Rows are points. The points of each table are mixes of a few directions, plus a little noise. Count the directions of each table, and those that both share. Where both have some left over, give the other angles between the two spaces (their principal angles), to ten degrees, smallest first.

First, 4 rows:
[[-33 -13 -53]
 [-21  -8 -34]
 [ 19   7  30]
 [ 37  14  58]]
Second, 4 rows:
[[ -3 -24 -23]
 [  8  63  61]
 [ -5 -40 -38]
 [  0   1   1]]
Directions: first 1, second 1, shared 0; angles 40

First, 8 rows:
[[  8  28 -40 -27   8  18   6  24]
 [ 30   6  58  16   1 -53  28 -13]
 [ -1   2  -6  -3   1   4  -1   2]
 [-53 -51 -15  20 -12  42 -47 -20]
 [  4 -39  93  50 -11 -57   6 -44]
 [ 53  54   9 -23  13 -39  46  23]
 [-28 -13 -38  -7  -3  40 -25   4]
 [-14  13 -61 -27   4  44 -14  23]]
Second:
[[ 51  61 -65  12  35 -28   8  60]
 [-21 -30  54 -44 -29  22  31 -51]
 [  5 -29 -25  45  12 -11  -4 -17]
 [-46  15  40 -13 -20  21 -65  37]
 [ -1 -23  21 -21 -12   8  34 -40]
 [ 40  65 -51   2  28 -21  -3  65]
 [-22 -14   1  31  -1   2 -42  10]
 [-12 -41  32 -16 -18  12  31 -56]
 [  7  -4  -7   3   3  -3  10  -8]]
Directions: first 2, second 3, shared 1; angles 70

First (11 x 12):
[[  9 -13 -55  93  17  16  27  28  13   3  13  57]
 [ 22 -25 -13  15 -12  44  -9 -31 -47  46  -7  -3]
 [-15  14  20 -25   4 -29   1  15  22 -24  -1  -9]
 [  4  37  16 -73 -15  -4 -28 -45  16 -37  20 -35]
 [-13 -28  36 -10  -1 -10   4  21 -30  38 -34 -17]
 [-18  26  18 -31   6 -38   0  16  39 -43   7  -8]
 [-31  13  49 -48   6 -54   3  34  26 -26 -15 -23]
 [ -6  -3  32 -41  -8  -7 -11  -8 -15  10 -14 -28]
 [ 24   2 -20  -5 -14  39 -17 -46 -22  12  14  -6]
 [ 31  12 -39   5 -14  47 -18 -57 -11  -1  29   3]
 [ -7 -34 -43 121  29  -3  46  72  10  21 -10  69]]
Second, 9 rows:
[[-34  10 -26  -2 -12 -36  56   8 -13   7  43 -12]
 [ 11 -37  35 -13  -4  28   5 -30 -70  60 -21 -29]
 [-16  16  -1  -3  29  26 -51   9  40 -14 -23  15]
 [ 41 -23  24  26  11  -1  68 -22 -14   3  38  -4]
 [  3  -5 -32 -27 -33  23 -46  16  50  -8 -41 -14]
 [ 62   2  57  32  15 -24  14 -18 -20  20  66  27]
 [-32  29 -40 -14 -28 -25 -47  31  24 -37 -32  14]
 [-60  27 -48 -23   5   8 -35  29  55 -20 -20  -2]
 [ 25 -21  31  25  15   1  36 -24 -51 -10 -11   5]]
Directions: first 3, second 6, shared 1; angles 70, 70

First, 11 rows:
[[  9  16 -15   9  18   8  -1 -35  32 -37   1   5  27   5  42 -10 -11  43
   11  12]
 [-32 -15  15 -19  17   1 -22  24   0  -4  20 -20  10 -14 -32  34   4 -28
    5 -10]
 [-57 110 -36  -1 -11 -91  33  32 -23   5 -59 -41  -3 -68 -50 -10  23  31
  -47 -53]
 [  3  17 -12  -3  25  34   3 -34  82  -8  21  -2   2  17  51 -20  32 -12
  -20  16]
 [ 41  45  -6   7 -44 -29  38  -3 -57  16  -7  54 -44   9 -20   4  13  -5
   -2  -2]
 [ -5  13 -21  14 -20 -32  24  24  -7  31 -56 -19 -17 -15  -3 -51   0  24
  -35 -13]
 [ 55 -57  -7  22 -21  20  12   3   3  17 -29  32 -22  38  41 -58 -25  31
    1  31]
 [ 26 -89  29  27  -5  51 -30 -40 -38   7   6 -13  39  27  34  -3 -60  16
   50  19]
 [ 17  71   9  -5 -19  -6  18 -44 -42  -7  44  39 -14   3 -19  56  29 -37
   16  -8]
 [-25 -81  35 -49  37  19 -52  76  15 -30  55  10   0   3 -56  67  -5 -47
   27  11]
 [-30 -30   8  -2  23  25 -22  -4  33  10   5 -47  24  -5  12  -7  -1 -16
   -6  -3]]
Second:
[[-16  47  -8  29   7   7   2 -75  14 -10  -3 -39  47  -2  45  -8  -8  35
    5 -21]
 [ 55  10   3 -54   2   8  12  44  20 -32  67 118 -75  27 -33  53  55 -66
    6  50]
 [-34 -11  -3 -25  23 -13 -17  45  15 -10  -5 -21   6 -31 -31  10   6 -11
  -10   0]
 [  7 -21  -9  16  -6  16   5 -17  -4  30 -35 -26   6 -13  26 -47  -8   2
  -12  17]
 [ -4 -24  -8  14  -2  22   6  -9  27  45 -31 -39  -3  -2  30 -58   8 -13
  -31   8]
 [ -2 -47  27 -31   6  11 -25  44 -29  -4  36  20 -13  -4 -50  51   0 -51
   22  14]
 [ 30  83 -10  15  -4 -28   6 -79 -69 -84  17  47  52 -18  14  59 -37  74
   68   6]
 [-12   1 -13  12  -9 -23  13  28  20  17 -35 -18 -12   7   2 -39  -2  29
  -29 -23]
 [-24 -38  20  24 -18   0  -3  20   8  48 -10 -42  -7  37  -5 -21 -13   1
  -19 -50]]
Directions: first 6, second 6, shared 5; angles 80

First:
[[ -4 -25  18  17  -6  -1  19  -4   2   1  30  12  19 -15   7   9  17   8
    0  15  -6   5   7   7 -30  -3   4  12   8  41   9  20]
 [-21  35  26 -35  24 -31 -23  13  -5  10 -33   5   0  13   3 -41 -39  -4
   36  -8  -6   0 -19  47  31   9  26   2   0   2  -8 -13]
 [-39  16 -46 -16  45   8 -11   9  -5   1 -42 -27 -13  28  -8 -31 -27 -21
  -10  -6   9 -34  -1  24  52 -10 -10  -6  -2 -34 -24  -7]
 [ 26  29  14 -16 -12 -12 -25   2  -2   3 -18   7 -11   4  -4   2 -15   0
   17 -14   0  17  -8  -7   9  13   7  -5  -5 -20   1 -20]
 [ 34 -40  19  26 -60  21  42 -12  10 -18  64   7  -3 -31  11  35  57  35
  -21   2  -3  18  -4 -67 -58  -3  -5 -13 -12   3  31   5]
 [-38  27  28 -37  31 -31 -10  15  -4   8 -25   1   4  11   7 -53 -35   1
   36  -4  -8  -9 -24  56  31   4  31   2  -2   9  -6  -7]
 [ -2 -38 -45  24 -16  42  39  -7   6 -20  29 -25 -15  -5   0  18  42  11
  -48   1   9 -22   5 -56 -13 -19 -28 -19 -12 -33   7   5]
 [-17 -33 -17  31  18  11  14  -7   0   5  17   3  24  -5  -2  17  12 -14
  -18  24   0 -10  27  18 -18 -11 -15  20  18  44  -7  32]
 [ 94 -19 -40  73 -34  31 -39 -31  -2  12  10  25  17 -13 -28 121  22 -39
  -39  16  14  40  75 -54 -50  12 -58  31  31  26  -8  21]
 [-33  48  44 -67  11 -37  -7  23  -2  -3 -31  -7 -22  14  14 -77 -36  24
   47 -26  -9  -6 -57  32  46   9  47 -24 -24 -37   5 -36]]
Second:
[[ 87  -1  11  28 -64  12 -17 -18   3  -3  23  22  -7 -20  -9  71  27   6
  -10  -8   4  45  18 -71 -45  17 -19  -2  -1 -11  18 -11]
 [-34 -12   5  -4  17  -4  19   5   0  -1   8  -4   9  -1   8 -24   1   5
    3   8  -5 -15  -7  24   2  -8  10   2   1  18   0  11]
 [ 64 -21  23  32 -60  10   7 -17   6  -6  45  23   4 -28   1  59  39  17
   -9   3  -2  38  13 -59 -59  10 -10   2   1  15  24   3]
 [-17 -24  16   8  -3  -1  27   0   3  -3  28   4  13 -12  10  -7  17  13
    0  11  -7  -3  -4   7 -21  -7   9   4   1  29   9  15]
 [ 70   3   6  20 -49   9 -18 -14   2  -2  13  16  -8 -13  -8  56  19   3
   -8  -8   4  35  15 -56 -32  15 -16  -2  -1 -13  12 -11]
 [-60  30 -30 -35  63 -10 -17  17  -7   7 -56 -25  -9  34  -4 -59 -46 -22
   10  -7   4 -38 -13  58  68  -8   7  -3  -1 -25 -28  -9]
 [-37 -15   7  -3  17  -4  22   5   1  -1  12  -4  10  -2   9 -26   3   7
    3  10  -6 -15  -8  26   0  -9  11   3   1  22   1  13]
 [-73  40 -38 -44  79 -13 -23  21  -9   9 -72 -32 -12  43  -6 -72 -59 -28
   12  -9   6 -47 -15  71  86  -9   8  -5  -2 -34 -35 -13]]
Directions: first 4, second 2, shared 2

First, 8 rows:
[[ 55  14  67  61  30 -44 -38   3 -12  23 -38  -2  -2 -21  -6 -12   7 -10
   32 -15  53  24 -30   6   6 -12   2  21 -75  -9  -4  51]
 [ -8  83 -51  -6   6  27 -64   1 -94 -19 -42  28  70  27  60 -89 -15  93
    4  -4 -34  29  -9 -18  18 -16  -1  -4 -17 -18 -18  49]
 [ 50  34  51  57  29 -34 -53   3 -36  17 -46   5  15 -13   9 -34   2  14
   32 -16  42  31 -31   1  10 -15   1  18 -76 -13  -7  60]
 [ 28 -12  45  31  13 -28  -4   1  17  15  -9  -8 -17 -17 -17  15   7 -26
   14  -7  34   5 -12   8  -2  -2   0  10 -32   0   3  14]
 [ -3 -51  20  -6  -8 -10  43  -2  57   7  30 -16 -41 -12 -34  55   7 -53
   -8   5  13 -20  10  10 -12  11   1   0  21  12  11 -36]
 [-33 -38 -27 -38 -21  19  47  -2  41  -9  40  -8 -23   5 -17  38   0 -26
  -22  11 -23 -26  24   2 -10  12  -1 -12  55  11   9 -50]
 [-77 -35 -89 -88 -43  58  67  -4  34 -30  62   0  -8  27  -1  31  -7  -2
  -47  23 -70 -39  45  -6 -12  20  -2 -29 111  16   9 -82]
 [-11   4 -16 -11  -5  10   2   0  -6  -7   3   3   6   6   6  -6  -3  10
   -5   2 -13  -2   4  -3   0   1   0  -4  13   0   0  -5]]
Second (8 x 32):
[[-21  43 -23 -16   0  31 -28  11   0 -19  48  -2  39  -2  12   8  10  -8
    4   8  49  28  -6 -41 -35  30  60  82 -37 -16  72  47]
 [-14  -8   3 -28 -59 -15  46  -7  18 -14 -40 -18 -23  12  46 -34  17  54
  -10  41  38   2 -50 -17   9 -20  10  41  22  32  17   3]
 [  7  -9  27  44  75   4 -22 -21 -56  25  27  26  -9 -23 -43  40 -20 -35
   28 -41 -90 -23  39  61 -25   6 -41 -75  14  14 -54 -33]
 [ 21  -9 -14  -1  -6  -6 -12  20  34   4 -11  -4   9  10 -17  -5  -6 -21
  -17 -13  13   2  22 -15  35  -2  -9 -24 -16 -39 -11  -2]
 [ -3 -38  42  14   7 -27  51 -48 -46   1 -36  14 -58 -22   5   2 -13  36
   17  10 -64 -41 -19  77 -15 -39 -45 -59  74  81 -65 -43]
 [ 11   0 -22 -24 -25   2   4   6  33 -34  -3   2   8  -8  -4  -5 -12  -4
  -19  10  54  -4   7 -10   8 -16  31  16   7  -7  16  26]
 [-22  40 -20 -18  -6  29 -20   8  -2 -23  42  -3  34  -3  16   5   9   0
    4  13  50  25 -12 -37 -36  25  60  82 -29  -7  70  46]
 [ 20 -19   7  31  14 -17 -19  30  17  61 -28 -15  -1  36 -16  -9  14 -21
   -6 -29 -50  10  21 -18  58  16 -67 -63 -35 -59 -45 -45]]
Directions: first 2, second 4, shared 0; angles 70, 80

First, 11 rows:
[[ 14  39   7 -22 -14  12 -29  33  24 -34 -19  30 -29 -39  10 -34  23 -13
    9 -24 -29  -5  16  12 -44  10 -10 -44   3   0 -21 -28]
 [-48 -22 -25 -17 -58  61  48 -69 -48   2 -16 -64   9 -42  47   6  41   9
  -46 -25 -23 -34 -15   3  31  -1  -2  33 -25 -61  25  -9]
 [  3  49 -40  60  30 -35 -16 -41 -53  12  -6  13 -31   2  17 -26 -90  29
   21  18 -15  40 -19 -33  25  40  12   0   6 -29  10  43]
 [ 29 -34  40 -23  19 -11 -38  64  45  -3   0  18  34  42 -16  33  15 -42
    3  14  21  -9  26  28 -19  -8 -17 -29  23  44  -4   0]
 [ 37   2  29  15  61 -69  -6  61  62  16  46  56  -2  55 -84   3 -24  12
   50  29  52  35   4 -15 -22 -33  17   7  12  81 -31  -1]
 [-36 -12 -33  25 -14  12  48 -75 -55  25   6 -46   3  -6  16   6 -17  32
  -19   3   1   0 -28 -22  49   0  15  51 -19 -41  24  19]
 [ 50  48  19  18  55 -62 -50  71  51 -12  14  78 -31  22 -48 -29 -42   0
   55  16  12  40  15  -9 -45   4   5 -41  22  58 -36  -1]
 [  1 -23  13  -3  13 -14  21  10  22  14  25   1  13  24 -35  16  10   7
    7  10  30   2  -3  -4   4 -27   9  23  -3  30  -6  -4]
 [ -5 -14  12 -31 -25  28   2  12  15 -14  -9 -10   8 -17  10   5  44 -17
  -16 -16  -8 -23  10  18 -14  -8 -10 -10  -4  -2  -2 -21]
 [-21 -40  -5 -11 -28  38   4 -30 -35   6 -21 -48  34   2  45  33  14 -21
  -39  -1 -10 -27   0  17  30  12 -14   7   0 -36  31  14]
 [-25   7 -18 -12 -40  41  16 -37 -28 -12 -20 -28  -9 -43  38 -13  25   4
  -24 -24 -30 -20  -6   4   5  10  -4   3 -14 -44  10 -12]]
Second:
[[ -10  -20  -16  -15  -25  -40   13  -54   44  -75  -26  -13   57  -13
   -21  -16  -61   21  -29   42  -16    4   31   39  -54  -12   28   19
    24   -6  -19    4]
 [ -16  -33  -26  -23  -40  -63   19  -86   71 -121  -42  -20   91  -21
   -32  -26  -97   33  -47   68  -26    6   50   64  -88  -21   46   30
    40  -12  -29    6]
 [  14   30   23   21   36   57  -18   78  -65  109   38   18  -83   19
    29   23   87  -30   42  -61   23   -6  -45  -58   79   19  -41  -27
   -36    9   27   -6]
 [   8   18   13   12   21   34  -10   46  -38   63   22   11  -48   11
    18   13   52  -18   25  -36   13   -3  -27  -34   46   12  -24  -16
   -21    6   15   -4]
 [   4    6    6    5    8   13   -4   18  -14   25    9    4  -19    4
     6    5   19   -7   10  -14    5   -1  -10  -12   18    4   -9   -7
    -8    2    6   -1]
 [  -3   -6   -5   -5   -8  -12    3  -16   14  -22   -8   -4   17   -3
    -5   -5  -18    6   -8   12   -5    2    9   11  -17   -3    9    6
     8   -2   -5    2]
 [   1    3    3    2    4    6   -2    8   -7   11    4    2   -8    2
     3    2    9   -3    5   -6    2   -1   -5   -6    9    2   -5   -3
    -4    1    3   -1]
 [   1    2    2    2    3    5   -2    7   -6    9    3    2   -7    2
     3    2    7   -3    4   -5    1    0   -4   -5    7    2   -3   -2
    -3    1    2   -1]]
Directions: first 4, second 1, shared 0; angles 90

First (8 x 32):
[[  8  24 -14   7  11 -10 -16  -5  -5 -16   6 -10   9 -11   2   0  -2  -1
    7 -39   2   1 -17  -1  13  -6 -15 -27  -1  -1  10   4]
 [-18   9 -12   4  23   9   4  -4   5 -13  18   4  -4 -19 -16   1  20 -28
    2 -16  17 -24 -11   7   7  -8  -4 -39   7 -20  16  16]
 [-11  -7 -11   1 -44  29 -16 -11  12  29 -31 -11 -22 -10  24  -9 -10  16
  -19  29  -8   7  27 -15  15   6  -9  27  -6  -2  -6  17]
 [ -1 -27  26 -33  22  11  14  -9  14 -25  28  12  10 -12 -24  26  42 -26
   35  -2  18 -10  -6  18  -9  -8   3  -3  14  -9  -6  -6]
 [ 20 -13  16  31 -27 -49  36 -11  18  -6 -30   2  -1  55 -16  16 -57 -27
   13  48   3   5 -15 -24  -7  34  16  52  -9  22  10 -13]
 [ 27   2   9 -18  -8  -6 -22   0  -8  -4  -2 -11  16  -2  16   6   0  31
   15 -24 -14  26  -1   1   1  -4 -11  16  -2  16 -16 -17]
 [ -6  15  -7  -1  32   2  -5  27 -29   7  21   8   9  -5   4 -20  14  23
  -21 -24 -10  -1   2  16 -12 -15   7 -32   1  -3  -5  -7]
 [-18  -3  -7   7 -10  15   5  13  -7  28 -10   6 -15   4   8 -19  -6  13
  -32  30  -8  -4  22  -1  -7   2  10   7  -4  -3  -5   6]]
Second, 9 rows:
[[   6   -7    7   -7  -10    1   -3   -3    3    1   -4   -3    2    1
     4    5    0    5    6    4   -3    8    3   -1    0    2   -1   14
     0    5   -6   -4]
 [  -4    3   -3    3    4    0    2    2   -2   -1    2    1   -1    0
    -2   -2    0   -3   -3   -2    1   -4   -1    1    0   -1    1   -6
     0   -2    3    2]
 [  21  -22   21  -24  -29    4  -10  -12   11    1  -14   -8    4    4
    12   16    0   18   21   13   -8   24   10   -5    0    4   -6   44
    -1   15  -19  -13]
 [  -1    1   -1    1    1    0    0    0    0    0    1    1    0    0
    -1    0    0   -1   -1   -1    0   -1   -1    0    0    0    0   -2
     0   -1    0    1]
 [  20  -21   20  -24  -29    4  -10  -12   11    2  -14   -7    4    3
    12   16    0   17   21   12   -7   22   10   -5    0    5   -6   43
    -1   15  -18  -13]
 [ -11   11  -11   13   15   -2    5    6   -6   -1    7    4   -3   -1
    -6   -8    0   -9  -11   -6    4  -12   -6    2   -1   -2    3  -23
     0   -8    9    7]
 [ -56   59  -57   66   80  -10   26   33  -31   -5   39   23  -12   -8
   -33  -44    1  -47  -57  -34   21  -63  -27   13    0  -14   16 -121
     3  -40   50   34]
 [  19  -20   19  -22  -27    3   -9  -11   11    2  -13   -8    4    3
    11   15    0   16   19   11   -7   22    9   -5    0    4   -6   41
    -1   14  -17  -11]
 [   4   -4    4   -5   -6    1   -2   -2    3    0   -3   -2    1    1
     3    3    0    4    4    3   -2    5    2   -1    0    1   -1    8
     0    3   -4   -2]]
Directions: first 5, second 1, shared 1

First:
[[  12    3   -2  -12  -17   14  -16   -5  -13   11   -5  -20   -7   -5
    14   30  -14    9   -6    4    8    3   12   -5   -5   -9  -15    0
    11    0  -12    8]
 [   6    1   -1   -6   -7    6   -7   -2   -6    5   -2   -8   -4   -2
     6   13   -6    5   -3    2    3    2    5   -2   -2   -4   -7    0
     5    0   -6    4]
 [   5    2   -1   -6   -8    6   -7   -3   -5    5   -2   -9   -3   -2
     6   14   -6    5   -3    2    3    2    6   -2   -3   -4   -6    0
     5    0   -5    4]
 [  13    3   -2  -13  -17   15  -17   -6  -13   12   -5  -21   -8   -5
    14   31  -14   11   -6    5    8    3   13   -4   -6   -8  -16    1
    12    0  -13    8]
 [  17    3   -2  -16  -22   18  -21   -7  -17   14   -7  -26  -11   -7
    18   40  -18   14   -8    6    9    4   16   -6   -7  -10  -20    1
    14   -1  -16   12]
 [ -14   -4    2   15   19  -16   19    6   15  -13    6   23    9    6
   -17  -35   16  -12    7   -5   -8   -4  -15    5    6    9   18    0
   -13    0   14  -10]
 [  12    3   -1  -11  -15   13  -15   -5  -12   10   -5  -18   -7   -5
    13   28  -13   10   -6    4    6    3   11   -4   -5   -8  -14    0
    10   -1  -11    8]
 [ -49  -11    7   49   65  -55   65   21   51  -44   22   79   32   21
   -56 -121   55  -42   25  -18  -28  -13  -48   18   21   32   60   -2
   -45    0   49  -33]]
Second (11 x 32):
[[-31  -7   4  31  42 -35  42  13  33 -28  14  50  20  14 -36 -77  35 -27
   16 -11 -18  -8 -31  12  13  20  38  -1 -29   0  31 -21]
 [-21  -5   3  21  27 -23  28   9  21 -18   9  33  13   9 -24 -51  23 -18
   10  -8 -12  -5 -21   8   9  14  25  -1 -19   0  21 -14]
 [-13  -3   2  13  17 -15  17   6  13 -12   6  21   9   6 -15 -32  15 -11
    7  -5  -8  -3 -13   5   6   9  16   0 -12   0  13  -9]
 [ 19   4  -3 -19 -25  21 -25  -8 -20  17  -8 -30 -12  -8  22  46 -21  16
  -10   7  11   5  19  -7  -8 -12 -23   1  17   0 -19  13]
 [ 26   6  -4 -26 -34  29 -34 -11 -26  22 -11 -41 -17 -11  29  63 -29  22
  -13   9  15   7  26 -10 -11 -17 -32   1  23   0 -25  17]
 [ 19   4  -3 -19 -25  21 -25  -8 -20  17  -8 -30 -12  -8  22  46 -21  16
   -9   7  11   5  19  -7  -8 -12 -23   1  17   0 -19  13]
 [ 19   4  -3 -19 -25  21 -25  -8 -20  17  -8 -30 -12  -8  22  46 -21  16
   -9   7  11   5  19  -7  -8 -12 -23   1  17   0 -19  13]
 [ -3  -1   0   3   5  -4   5   2   4  -3   1   5   2   1  -4  -8   4  -3
    2  -1  -2  -1  -3   1   1   2   4   0  -3   0   3  -2]
 [-33  -8   5  33  44 -37  44  14  34 -29  15  53  21  14 -38 -81  37 -28
   17 -12 -19  -9 -33  13  14  22  41  -1 -30   0  33 -23]
 [  6   1  -1  -7  -9   7  -9  -3  -7   6  -3 -10  -4  -3   7  16  -7   6
   -3   2   4   2   7  -3  -3  -4  -8   0   6   0  -6   4]
 [ 13   3  -2 -13 -17  15 -17  -6 -13  12  -6 -21  -8  -6  15  32 -15  11
   -7   5   7   3  13  -5  -6  -8 -16   0  12   0 -13   9]]
Directions: first 1, second 1, shared 1

First, 10 rows:
[[  47  -73   57  -70    8    1   47    5  -11  104  -28   29   -2   57
    75   34  -30   -9  -42  -65  -11  -30   65  -37  -24   64  -16   34
   -55   18   53   -3]
 [  26   43  -69   18   47   52   45   21   -6  -12   15   -9  -21   -5
   -52    4  -11  -28  -24    4  -34   40  -49  -43   -4  -34   -4   26
   -37   -3  -11  -33]
 [ -14   25  -21   27  -43  -18  -56  -35   11  -46  -21   -6   -2  -17
    36   -8   24   23   13   44  -10   26   23   13  -10   -9    9   -1
    15   -1   -7    0]
 [ -15  -17  -68   22  -45   -2 -121  -43   68  -66  -64  -18   12    4
    48   -3    5   30    0   44  -16    5   -5  -25  -66   30   26   45
   -44  -15  -17   14]
 [ -38    6    8   17    8  -21   -2   24   -9  -26   26   -9   17   -9
   -49  -10   11    0   23    0   29  -18  -30   39   26  -11    0  -32
    33  -14  -21   25]
 [ -42    0  -41   24   36  -30  -11   11  -25  -22   17  -29   13    5
   -29   14   26   43   33   20   18   12  -22   30    1   16    4    2
     0  -10    9   67]
 [  42   28   41  -17    8   18   54  -33  -37   54   21   14  -37  -29
    31   -2   -1   10    9   12  -12   33   42   -5   25  -31   -7  -11
    37   36   35  -30]
 [   1   19   37   -1  -22  -20   34   10  -30   10   11   17   -2    2
    12    1   11  -18   -9  -12   -3    6   36   23   31  -13  -16  -28
    25    3    2  -19]
 [  -4  -27   47  -20  -17   -8    7   23   12   14    0   16   16   14
    -7   -6  -14  -30  -14  -37   16  -43    1    9   10   11   -6  -18
     7   -8  -13  -10]
 [  -4   -3    9    0   20   29    1   17   26   -9   23   -5    4  -23
   -64  -23  -21  -22   10   -9   22  -31  -61   -2   11  -24    9  -16
    20   -6  -29  -10]]
Second, 10 rows:
[[  14   37   20   38   34  -42    9   72  -42   -5   49   48   -1   16
   -54  116    3   21   43   10   -1   44  -18   73   28   12  -24   -4
     6   51    3   65]
 [  15  -10   17    3   13    0  -28   15   18    3    9   20    0   -2
   -19   41  -17   14   25    6    9   -4  -25   15   -8   13    4    9
    -1   26   -2   27]
 [  -6   46   -3   30   15  -39   43   47  -60   -9   33   19   -1   17
   -25   55   24    1    9    2  -11   45   14   48   35   -5  -26  -16
     6   14    6   25]
 [ -12   18  -13    5   -6   -9   30    1  -27   -4    2   -9    0    5
     8  -16   18  -10  -16   -3   -9   13   21    0   14  -11   -9  -10
     2  -15    3  -13]
 [ -25  -12  -30  -27  -35   27   23  -62    8    0  -40  -52    0   -8
    54 -117   16  -28  -54  -12   -9  -23   38  -62   -9  -22   11   -7
    -3  -61    1  -70]
 [ -17   -8  -21  -18  -24   18   17  -42    5    0  -28  -35    1   -5
    37  -80   11  -20  -37   -8   -6  -16   26  -43   -6  -15    7   -5
    -2  -41    1  -48]
 [  -2  -40   -6  -31  -21   38  -29  -54   51    7  -37  -29    1  -16
    34  -74  -15   -8  -21   -5    7  -42   -1  -55  -31   -2   24   11
    -6  -27   -4  -39]
 [   4   21    7   18   15  -22   11   34  -25   -3   23   20   -1    9
   -23   50    5    7   17    4   -2   23   -4   34   16    4  -13   -4
     3   21    2   27]
 [  41  -51   44   -9   24   21  -94   13   77   13    5   40    1  -13
   -37   75  -56   36   59   13   29  -34  -70   13  -40   37   24   33
    -5   60  -10   55]
 [ -13    0  -15   -9  -15    8   17  -24   -3   -1  -15  -22    0   -2
    23  -50   11  -13  -25   -5   -6   -6   20  -24    0  -11    2   -5
    -1  -28    1  -30]]
Directions: first 6, second 2, shared 1; angles 60
